Every row gives one point. The last column is the point's height on a tilted bowl or saddle (a function of degree 2), plus a little noise. Along how many of its main directions does it bend up, bend down or stay straight?

Points (10 x 3):
-0.24 -2.23 +1.52

-1.34 +0.39 +1.09

+1.40 +0.81 +0.95

+1.25 -1.75 +1.36

-1.49 -0.72 +1.23

-1.24 -0.55 +1.05

+1.05 -3.53 +2.88

+2.34 -2.66 +2.61

+2.31 +1.42 +1.60

+3.35 -0.56 +2.30
Directions: 2 up, 0 down, 0 straight

Points (17 x 4):
-0.03 -2.21 -0.53 +0.60

-1.55 +0.54 -2.98 +1.59

+1.81 +0.07 -1.80 +0.69

-0.26 +2.27 -1.17 -0.37

-0.79 +2.54 -0.77 -0.24

+2.29 +0.85 +0.77 +0.57

-1.84 -2.36 -0.18 +1.27

+0.83 -0.89 +1.72 +0.29

+1.00 -1.72 -3.15 +3.21

-2.11 +0.45 +1.26 +0.08

-1.32 +1.93 +3.39 +2.84

-0.15 +1.16 -4.52 +4.16

-2.44 -1.30 -1.73 +1.68

-2.73 -1.35 +1.42 +1.51

+1.98 -1.40 +2.12 +2.04

+2.45 -1.39 -1.22 +1.90

-1.80 -1.01 -0.42 -0.03
Directions: 3 up, 0 down, 0 straight

Points (26 x 5):
+3.25 +2.85 -0.85 +1.96 -1.98

-0.04 +1.62 +3.42 -1.02 -0.95

-4.74 -2.02 +2.28 +5.35 +8.26

-2.11 +3.41 +2.13 +0.85 -0.24

+1.45 -0.12 +0.39 +0.01 +0.05

-0.64 -1.35 +0.13 +1.82 +0.99

-0.60 +1.78 -0.51 -0.51 -0.09

+0.21 -0.09 +0.87 -0.28 +0.31

-0.55 -1.94 +1.14 -1.75 +0.20

+0.50 +1.74 +3.54 -0.42 -1.12

+2.54 -1.04 +0.76 +0.12 -0.35

+2.65 +2.31 -0.56 -2.07 +0.16

+2.48 -0.75 -2.90 -0.01 +1.14

-0.84 -0.26 +1.28 -3.13 -0.39

-0.38 -1.27 -0.20 -3.71 +0.09

-1.24 -0.42 +1.43 -0.11 +0.93

-0.70 -1.07 -1.49 +0.32 +0.46

-0.31 +0.38 -0.66 +3.32 +0.28

+0.06 -0.62 -1.47 +2.80 +0.06

-1.73 -0.58 +1.32 -3.69 -0.70

-3.84 -1.36 +1.53 -0.35 +1.78

+0.30 -1.48 +0.02 -0.13 +0.47

-2.78 +1.38 -2.72 +0.30 -0.54

-0.67 +2.60 +1.19 +0.71 -0.46

-0.41 +1.16 +0.22 +1.55 +0.29

-1.09 -1.09 -1.72 +0.81 +0.38
Directions: 1 up, 3 down, 0 straight

Points (48 x 7):
+0.14 +1.43 -1.73 +2.74 +0.92 -1.08 -0.84

-2.81 +1.27 -1.87 +1.21 +1.00 -0.86 -1.27

-0.84 -0.49 -1.69 +1.26 +0.69 -2.01 -0.56

-0.93 +0.78 -0.54 +0.55 +1.22 -3.11 -0.94

-2.11 +1.53 +0.17 +2.63 -0.48 +3.69 -3.95

-0.03 -0.26 -0.16 +0.21 -1.89 -1.12 +0.60

+2.24 +0.55 -0.14 +2.93 +0.17 +5.52 -0.62

+3.51 -3.12 +1.57 +1.25 -0.83 +1.48 -2.44

+0.80 +0.29 -1.53 +1.09 +1.17 -2.61 -1.27

+0.15 +0.16 +0.54 +2.07 -0.73 -0.75 -0.70

-0.11 -3.17 +0.18 -0.75 +0.39 -0.71 +0.22

+0.24 +1.10 +1.62 +0.73 +0.48 +0.82 -0.94

-3.12 +0.87 -0.84 +2.01 +0.30 +5.90 -5.70

+2.08 +0.94 -1.89 +1.23 +0.06 -0.94 +0.29

+1.09 -0.02 -2.16 +0.03 +0.91 -2.13 -0.84

-4.06 +0.59 -1.30 -1.17 +1.89 -3.34 +0.89

+0.41 -1.68 -2.04 -2.88 +0.52 -0.24 -0.86

+1.22 -2.48 +1.21 +5.46 +0.09 -2.42 -4.24

+2.50 +0.01 -0.68 +4.74 -0.51 +1.95 +1.14

-1.06 -0.45 +0.23 +0.45 +0.61 +1.93 -1.16

-2.13 -1.19 +1.12 -0.69 -0.96 +1.80 -0.84

-2.31 -0.28 -1.47 +3.48 +0.09 -1.35 -1.51

-1.98 -0.04 +0.69 +1.86 -1.96 -2.82 -0.28

-2.49 +0.36 -2.44 +0.03 +1.81 +1.67 -0.36

+0.36 -2.22 -2.79 +2.94 -2.22 +1.09 +2.83

-1.88 +3.90 -1.70 -0.37 -1.06 -1.23 -1.95

-1.11 +1.88 +0.31 +1.57 -2.34 -2.83 -0.84

+0.43 -1.26 +1.32 -3.23 -0.64 +0.05 +0.30

-0.26 +0.22 +2.13 +3.22 +0.89 +3.55 -4.62

-0.69 -1.39 +4.77 +0.45 +1.15 +1.05 -2.46

+0.68 +1.14 -0.97 +0.26 +2.34 -0.56 -0.06

+2.11 +1.78 -1.38 +0.94 +0.50 -0.93 +0.24

-2.41 -4.42 +0.04 +0.63 +3.67 -2.80 +2.25

-0.48 -0.78 +0.82 +2.38 -1.18 +0.72 -0.90

+0.76 +1.09 +1.87 +3.70 -2.44 -1.05 -1.12

+0.91 -1.68 +0.23 +1.76 +1.92 +0.38 -1.31

-0.11 +2.75 +1.46 +0.85 +0.31 +0.17 -0.66

+0.25 +2.94 +0.39 -0.87 -0.57 +0.55 +0.24

-0.22 +0.69 -0.68 +1.61 -2.06 +0.22 +0.14

-2.48 -1.02 -3.36 -0.02 -1.57 +0.42 +0.01

-0.88 +0.82 +0.98 +2.21 -1.92 +1.77 -1.65

+1.32 +2.54 +2.02 +0.00 +5.26 +1.02 +0.58

-1.57 -0.62 +0.40 +0.74 +1.04 +0.57 -0.58

+0.69 -0.32 +0.98 +0.54 +0.40 -2.06 -0.62

+3.58 -2.29 -0.83 +0.31 +1.63 -0.43 -2.11

+0.28 +2.87 -0.96 -1.20 -2.34 +0.42 +0.24

-0.50 +0.80 -0.24 -1.75 -0.21 -1.21 +0.41

-1.17 -1.94 +0.44 +1.63 +2.48 +3.98 -2.79
Directions: 3 up, 3 down, 0 straight
